Every row gives one point. The window is the flat piece filled in between its corners: a triangle in 3 columns, a solid with four corners in 4, and so on. A path goes straight from each point to the next, and from the last back to the first. List the points from which the path goes on through the window.

Window (4 x 4):
[[ 59   7 -32  26]
 [ -3  13  34  34]
 [-31  18  10  27]
 [ 22 -20  59 -55]]
Path:
(1): [ 39 -29   5  25]
(2): [  3 -32  -3  31]
(3): [ 24  33 -12   5]
(4): [16 20 29 -6]
(5): [-7 -9 41 20]
(6): [-13   1   0  47]
(7): [ 13  47 -10  38]
(8): [ 23  -1  46 -66]
(9): [ 34 -57  16  16]
(10): [ 74 -49  20 -10]
(11): [ 28  12  18 -13]
(12): [ 43  55 -31  11]
(13): [ 61 -41 -18  35]
(14): [  7 -22  18  20]
(15): [ -2  26  12 -13]
(16): [ 65  27 -14   5]
Through the window after points: 4, 12

Window (6 x 6):
[[ 44 -64  55   4 -42  29]
 [ -5 -25 -35  22 -31  51]
 [  3 -26 -26 -34   6  16]
 [-23  22  47 -16  44 -64]
 [ 13  29 -39   2  56   7]
 [ 10  60  21 -31  23 -77]]
Path:
(1): [-14   4  36 -38  17   0]
(2): [ 15 -27  -3   7 -13 -27]
(3): [ 34 -36 -19  14  34 -47]
(4): [-20  25  -9 -21  27  33]
(5): [  2 -12  -5 -21 -33  68]
(6): [  0 -26 -42  10  17 -17]
(7): [ 18 -15 -27  25  21 -33]
(8): [ 6 12 13 -4 17 14]
(9): [-17  14   9 -19  16  46]
(10): [ 51 -26 -15   1  12 -47]
(11): [ 21  10 -63  46   1 -20]
(12): [ -4  -4  29 -64  54  55]
Through the window after points: 5, 9, 11

Window (9 x 9):
[[ 35  12 -36 -10  12   9 -15 -29  43]
 [-13 -36  32 -10  42  21  21  29 -46]
 [  5 -37 -61  26  -8  22  40   0  16]
 [ 11  47 -23   3 -25  20 -14  -7 -63]
 [ -2 -14   5 -63 -21 -11  28  24  48]
 [-90  17  27 -19  25 -13  -1 -62 -28]
 [ 70  60  29   4 -40  25 -15 -11  35]
 [-14 -58 -30  21 -54 -21 -18   3 -19]
 [-27  58  15   2  48  47 -40 -22  69]]
Path:
(1): [  0  24  -5  43  53 -57 -35 -21  -6]
(2): [  6  16  -3  -8   5 -10  -6   3  22]
(3): [-20 -19  -4   2 -21  45 -51 -68 -18]
(4): [-34 -25  -6 -38   7  62  -3 -35  53]
(5): [  6  30  -9  28  16   2  -2  11 -16]
(6): [ 31  19 -45  11   1  -7  24  12  36]
(7): [-18 -52 -25  13 -15  50  14 -27  -7]
(8): [-37  -6  15 -33 -18  28  21 -20 -32]
Through the window after points: 4, 6

Window (12 x 12):
[[-40  15  21 -37 -50   8   9  26  62  25  11 -66]
 [-33  26   6 -22 -48  13  -6  -6  -8   8  61 -37]
 [-31  28 -20   3 -28 -30  13 -65  11  23 -71  35]
 [-18   4  11  63 -41  16  -6  47 -11  10 -21   3]
 [ -2 -22   0  30   2 -32  -2  32 -47 -30  -9 -58]
 [-25 -18  32  31 -52   6   9   0  21 -63 -58  32]
 [-18 -67   7  42  -4   2  24  38 -18 -17   1   6]
 [  0  47  17 -10  63 -24 -19 -48 -13  26 -49  11]
 [-21  27 -37  43 -63   7  -7 -45  92 -23 -30  47]
 [-23 -55  53  55 -33 -45 -13  59 -17 -14  18 -22]
 [ 21  -1  28  -2 -47  13  13 -23   2  26  41 -70]
 [-34 -71  35  40  17  -7 -40  17 -56 -10 -28 -47]]
Path:
(1): [-54  20  25  38 -50  34  52 -18  38 -11   3 -58]
(2): [-44   6  32  20 -23 -13  12  -4  22  -2 -14  -8]
(3): [ -4  -8   1  -1 -52  12  -8  11  31 -14 -19 -19]
(4): [ -4  10   3 -14 -38  -5 -27 -14  23  -3 -28   1]
(5): [-57   7   7  60  -3  22  63 -18 -12  15  17 -38]
(6): [-60  27   5  64 -37  11  11 -47  42  -2 -38  14]
(7): [ 38 -16 -40  -7 -54 -17 -30  15  59 -33   4  22]
(8): [  3 -50  23  -4 -57 -60 -86  38   1 -12   2 -40]
(9): [-35 -17  33  67  -4  -6  47  26 -20 -12   1  -8]
(10): [-57  22  37  26 -18 -11  -8  -1  30   1  -8 -25]
(11): [ 16 -12 -13 -15 -43   2   1  -6 -17  17 -16 -28]
(12): [ 18  16 -27  -6 -21 -22 -25   6  37  12 -30   5]
(13): [-44   5  16  19 -29   1   8 -26   9  -1 -11  -8]
(14): [-43   3  45  63  -8   1  27 -16  28 -29 -14 -16]
(15): [  3 -19 -18 -20 -31  -3 -37  31 -12  19  -1 -18]
(16): [  7 -33   6  -3   4 -45 -62  -5 -48  16 -38  10]
Through the window after points: 2, 6, 8, 12
